Each row is a point. The points of each table are mixes of a few directions, plus a little noise. Count the directions of each table, and those that both share. Where both have some left over, give the other angles between the two spaces (their principal angles), to ten degrees, smallest first.
(in the rows, 128 means zero)

First:
[[152 178 141]
 [ 89 106  99]
 [140 153 137]
 [151 152 146]
 [ 84  30 104]
 [149 148 143]]
Second:
[[ 66  86  78]
 [154  99 158]
 [149 157 144]
 [142 167 134]]
Directions: first 2, second 2, shared 2

First:
[[ 91 175 123  52 139 130 178 123]
 [ 83 165 193 114 140  93 154 172]
 [131  81 118 184 149 108  92 137]
 [ 92  70  94 165 186  87 108 146]
 [155 109  88 132 118 152 112 100]
 [180 142 141 137  79 165 115 106]
 [143  90 133 185 132 118  93 135]
 [189 164 126 101  64 188 130  87]
 [ 86 155 138  80 151 112 165 142]]
Second, 8 rows:
[[156 129 142  75 217 186 192 160]
 [ 91 139 132 141 157 127  93 160]
 [177 126 132 161 140 164 161 115]
 [ 99 192 212 154  50 106  76 158]
 [131  95  83 105 131 115 135 105]
 [156 112 108 118 117 154 109 110]
 [ 98 138 135 135  70  76 102 116]
 [118  93  80 133 145 100 156 104]]
Directions: first 3, second 5, shared 2; angles 40

First, 10 rows:
[[119 104 110 121 175 121 149 117 153  90 220  70]
 [128 143 147 123 127 164 124 124 107 104 104  77]
 [147 144 130  81 175 165 169 123 178 128 146 100]
 [110 109 117 137 152 110 124 128 128  93 202  86]
 [140 104 114 149  70 130 136 104 121 172  32 178]
 [131 130 122 144  95  83 114 145 131 184  99 244]
 [103  84 105 166 115  92 112 119 109 103 177 103]
 [134 157 143 117 130 122 115 151 130 150 118 179]
 [142 149 137  85 177 167 161 126 165 113 152  79]
 [123 157 163 164  61 127  74 144  59 146  28 171]]
Second, 8 rows:
[[165 185 189  82 168 186 195 152 148 150  97 125]
 [127 128  82  99 112 162  78  90 151 112  74  90]
 [127 136 166 138 148 131 159 145 106 111 164  98]
 [ 99 114 109 187  43  64  32 136  68 151  76 217]
 [114 106 130 152 154  75 149 150 127 125 225 154]
 [122 146 132 117 147 116 108 146 134 122 164 139]
 [140 116 125 123 132 137 164 117 146 143 117 131]
 [129  93  92 125 120 150 138  87 143 111 109  72]]
Directions: first 4, second 5, shared 4

First (8 x 20):
[[176 158 137  97 162 131  83 102 116  99  94 119 156 108 146 124 124 182
  159 120]
 [ 81 101 136 140  76 104 198 187  92 151 163 136 110 172 128 148 152  70
  128 145]
 [ 91 135  96 108 100 104 170 147  91 149 191  85 150 182 103 145 129  96
  159 129]
 [107 135  99 144 130 148  79 110 178 147 128 140 123 132  94  88 120 102
   56 115]
 [104  86 138 158 110 127 210 156 135 156 182 108  93 112 110 172 120 103
  144 116]
 [ 76  94  68 178 128 133 122  58 174 151 132 149  90 146 136  76 110  95
   69 185]
 [183 163 187 118 163 136  67 132 142  79  48 168 165  67 144 144 114 191
  176 116]
 [209 152 164  76 156 138  96 131  92  96  92 111 136 104 164 119 160 188
  134 101]]
Second:
[[142 116 197 126 159 153  73  74 145  79  94 178 149 203 126  80 150  75
   74  52]
 [ 96 130 146 127 126 146 110 132 111  89  85 118  99 139 142  90 171 150
  113 192]
 [181 152 182 109 105  98 132 207 107 138 116 186 184 125 130 180 121 102
  162  53]
 [ 96 112  83 142 139 141 137  81 141 132 145  88  94 122 128 106 123 147
  118 178]
 [117 117 110 140 117 106 169 131 112 138 138 124 122 114 150 152 112 141
  174 174]
 [155 141 181 113 131 134  94 148 129 109 103 167 156 154 120 121 145 100
  105  64]
 [130 136  25 127 139 148 127 103 179 197 208  48 106  71  71 133  87 153
   86 103]
 [108 120 101 140 106  99 184 149 100 142 135 115 114  98 158 161 114 158
  192 208]]
Directions: first 6, second 4, shared 2; angles 40, 80

First:
[[102 143 123  81 111 124 141 122 137 119 132 109  89 129 102 128 130 126
  158 151 125 152 146 137 126 113 109 137 107 175 130 176]
 [130 153 110 142 115 120 108 118 117 137 113 141 114 134 150 150 138 121
  166 151 151 140 155  91 124 160 156 151 154 149 134 129]
 [142  93 112 135 170 105 168 121 176  88 146  61 141 138 115  76 121 130
    7 100 134  82  86 198  88 108  79  94 130  71  85 118]
 [119  98 166 108 149 170 138 112 138 115 161 126 127 108 102 112 113 126
  114 100  71 130 115 171 129  86 107 105 100 145 126 141]
 [127 127 126 130 138 136 127 106 137 116 138 118 113 126 130 125 128 120
  124 129 120 130 138 136 112 131 128 129 138 145 120 137]
 [134 157 131 148  84 118  94 173  75 182  88 198 157 130 154 173 136 140
  208 145 156 146 139  49 180 159 178 154 131 116 169  97]
 [135 104 134 132 149 128 145 130 145 114 140 108 144 127 118 104 120 131
   74 105 118 106 102 163 119 110 106 106 121  97 114 117]
 [140 118 152 157 139 161 104 119 109 141 136 165 146 115 146 142 123 124
  145 110 102 128 131 112 138 133 156 127 139 129 139 102]
 [123 159  98 120  97  88 128 151 119 141  98 127 120 145 134 142 140 134
  156 160 175 137 140  94 137 152 135 149 133 127 136 136]]
Second (9 x 32):
[[141 127 123 147 129 138 128 102 142 110 161 101 104 137 143 141 154 146
   98 137 132 160 128 154  94 153 143 121 141 133 118 133]
 [128 136 138 134 121 143 131 106 140 104 138 130 126 130 115 109 128 129
  110 141 123 148 123 148 107 142 104 136 127 153 126 152]
 [143 109 138 161 131 120 134  95 139  97 142 123 126 138 104 118 131 141
   91 143 139 167 130 127 116 168 114 127 139 144 105 130]
 [180  86 115 162 174  66  97 160 123 175  89  99 122 133 109 149 132 153
  114  66 156  75 166  87 144  99 187 106 146 111 155 107]
 [126 145 126 124 116 154 131 108 139 113 159 114 110 132 153 133 149 135
  112 141 121 147 119 162  95 140 131 132 131 136 125 141]
 [ 77 162 130  62 107 150 128 185 113 161  73 179 160  90 107  99  81  87
  209 127 103  72 122 126 172  54  91 147  91 126 160 153]
 [109 126 118 127 115 144 141 111 131 118 149 121 120 119 129 143 140 133
  127 157 133 170 129 150 127 143 135 121 126 120 106 124]
 [ 80 135 121  80 116 124 136 181  98 167  81 168 165 101 121 127  89  97
  202 127 120  88 122  92 200  81 118 130 102  96 136 106]
 [163 125 142 154 141 120 125 100 126 105 156 114 115 171 170 133 145 133
   87 107 129 123 108 104 102 171 129 134 150 133 120 104]]
Directions: first 4, second 5, shared 0; angles 40, 40, 80, 80
